Each row of a before or after table is a point. One or more steps were done to the points. Then noise was added and the rows were shuffled. The steps act on columns, c1 being the first. Write out the steps. A step turns or swaps two columns, mirrors them in a line or flattens them onto one, adds a multiple of one to another, or multiplies or shifts one. Angles are multiples of 10 degrees, from the lower column toward the higher: turns from -170 to 170, lines from 10 to 170 but not 90. Use the fewest steps. Two steps may share a column if one is a turn and the other turns, adds or multiplies; they go together, in the order done. Otherwise the lowest column goes first.

Before (11 x 3)
+0.26 +0.25 -0.41
-0.11 +0.42 -0.19
+0.64 +0.05 -0.02
+0.18 +0.37 -0.34
-0.20 +0.04 -0.07
-0.28 -0.16 -0.14
+0.28 -0.10 -0.29
+0.41 -0.14 -0.19
+0.19 -0.19 +0.34
+0.13 -0.34 +0.67
-0.28 -0.57 +0.04
After (11 x 3)
+0.19 -0.16 +0.22
+0.11 +0.01 +0.17
+0.02 -0.58 +0.28
-0.07 +0.04 -0.65
+0.09 -0.13 -0.46
-0.38 -0.23 -0.15
-0.64 -0.34 +0.02
+0.32 +0.38 -0.25
+0.22 -0.09 -0.32
+0.17 +0.40 +0.06
+0.35 +0.30 -0.31
Steps: mirror c1 and c3 in the line at 130 degrees

Before (10 x 4)
+0.22 -0.75 -0.18 -0.07
-0.61 -0.08 -0.60 +0.15
-0.39 +0.29 +0.00 +0.17
+0.37 +0.33 -0.11 +0.16
+0.33 +0.16 +0.01 +0.14
-0.39 +0.20 +0.10 +0.23
-0.04 +0.19 -0.17 +0.31
+0.37 +0.07 +0.10 -0.14
-0.24 -0.66 -0.18 +0.10
-0.04 +0.28 -0.01 -0.30
After (10 x 4)
+0.24 -0.75 -0.32 -0.06
-0.32 +0.35 +0.25 +0.13
-0.24 -0.63 -0.02 +0.09
-0.66 -0.10 -0.41 +0.09
-0.07 +0.18 +0.27 +0.32
-0.37 +0.25 +0.43 +0.20
+0.35 +0.11 -0.09 -0.12
+0.28 +0.20 +0.25 +0.17
+0.38 +0.35 +0.16 +0.10
-0.01 +0.24 -0.52 -0.32
Steps: add 1.5 times c4 to c3

Before (10 x 8)
+0.40 -0.07 +0.39 +0.16 -0.32 -0.26 -0.48 -0.18
+0.22 +0.10 +0.57 +0.18 -0.25 +0.19 -0.42 +0.26
-0.59 -0.24 +0.80 +0.23 -0.18 -0.20 +0.39 -0.43
+0.18 -0.26 +0.18 -0.25 -0.14 +0.05 -0.26 +0.19
-0.17 +0.14 +0.35 -0.16 -0.09 +0.12 -0.37 -0.25
+0.00 +0.12 -0.16 -0.26 +0.12 +0.04 +0.02 +0.18
+0.18 -0.02 +0.20 +0.13 -0.71 +0.18 -0.33 -0.10
+0.45 +0.41 -0.27 -0.16 +0.18 +0.05 +0.56 -0.18
+0.00 +0.50 -0.15 -0.44 +0.01 -0.29 +0.33 +0.22
-0.18 +0.37 -0.54 +0.00 +0.41 -0.25 +0.48 +0.12
After (10 x 8)
-0.01 +0.11 -0.17 -0.26 +0.03 +0.10 +0.16 -0.01
+0.21 +0.10 +0.56 +0.21 +0.19 -0.25 +0.20 -0.46
+0.19 -0.26 +0.17 -0.26 +0.05 -0.15 +0.15 -0.31
+0.18 -0.02 +0.21 +0.14 +0.18 -0.67 -0.14 -0.30
+0.00 +0.50 -0.16 -0.43 -0.30 +0.01 +0.29 +0.28
-0.56 -0.24 +0.81 +0.23 -0.22 -0.21 -0.36 +0.47
-0.20 +0.35 -0.55 +0.01 -0.26 +0.39 +0.19 +0.45
+0.46 +0.41 -0.26 -0.17 +0.06 +0.18 -0.08 +0.58
-0.16 +0.16 +0.37 -0.17 +0.12 -0.08 -0.31 -0.33
+0.42 -0.05 +0.40 +0.17 -0.26 -0.29 -0.27 -0.44
Steps: swap c5 and c6; mirror c7 and c8 in the line at 40 degrees

Before (8 x 11)
-0.31 +0.19 -0.22 +0.01 -0.18 +0.02 -0.54 +0.14 -0.03 -0.15 +0.04
+0.21 -0.05 +0.17 +0.29 +0.50 -0.15 -0.20 -0.27 -0.20 +0.29 +0.02
+0.18 +0.10 -0.17 -0.28 +0.38 -0.03 -0.01 -0.05 -0.18 -0.42 -0.31
-0.17 -0.07 -0.02 +0.18 +0.04 +0.10 -0.36 -0.46 -0.27 -0.35 -0.08
-0.23 -0.08 +0.05 -0.50 -0.20 +0.42 +0.16 +0.02 +0.19 +0.26 -0.24
-0.15 +0.11 +0.11 -0.12 +0.00 +0.45 +0.21 +0.08 +0.39 +0.09 -0.38
+0.28 -0.53 +0.06 +0.41 +0.46 +0.01 +0.28 +0.32 -0.15 +0.37 +0.15
+0.07 -0.63 +0.45 +0.36 +0.34 +0.39 -0.36 +0.27 -0.14 +0.37 +0.21
After (8 x 11)
+0.17 +0.08 -0.16 +0.49 +0.36 -0.02 +0.13 -0.05 +0.14 -0.30 -0.39
-0.32 +0.18 -0.22 +0.14 -0.19 +0.01 +0.44 +0.14 -0.33 +0.15 -0.07
-0.24 -0.08 +0.05 -0.07 -0.22 +0.42 -0.25 +0.03 -0.05 -1.40 -0.21
-0.17 +0.12 +0.11 -0.06 -0.02 +0.45 -0.40 +0.08 -0.17 -0.33 -0.33
-0.17 -0.07 -0.04 +0.27 +0.02 +0.10 +0.44 -0.46 -0.01 +0.74 -0.11
+0.22 -0.05 +0.16 -0.37 +0.50 -0.14 +0.26 -0.27 +0.04 +0.42 +0.11
+0.06 -0.66 +0.44 -0.49 +0.34 +0.40 +0.37 +0.28 -0.13 +0.52 +0.43
+0.27 -0.53 +0.06 -0.48 +0.45 +0.01 -0.12 +0.29 +0.31 +0.63 +0.19
Steps: add 0.5 times c3 to c11; turn c4 and c10 by 110 degrees; multiply c10 by 2.5; turn c7 and c9 by 140 degrees
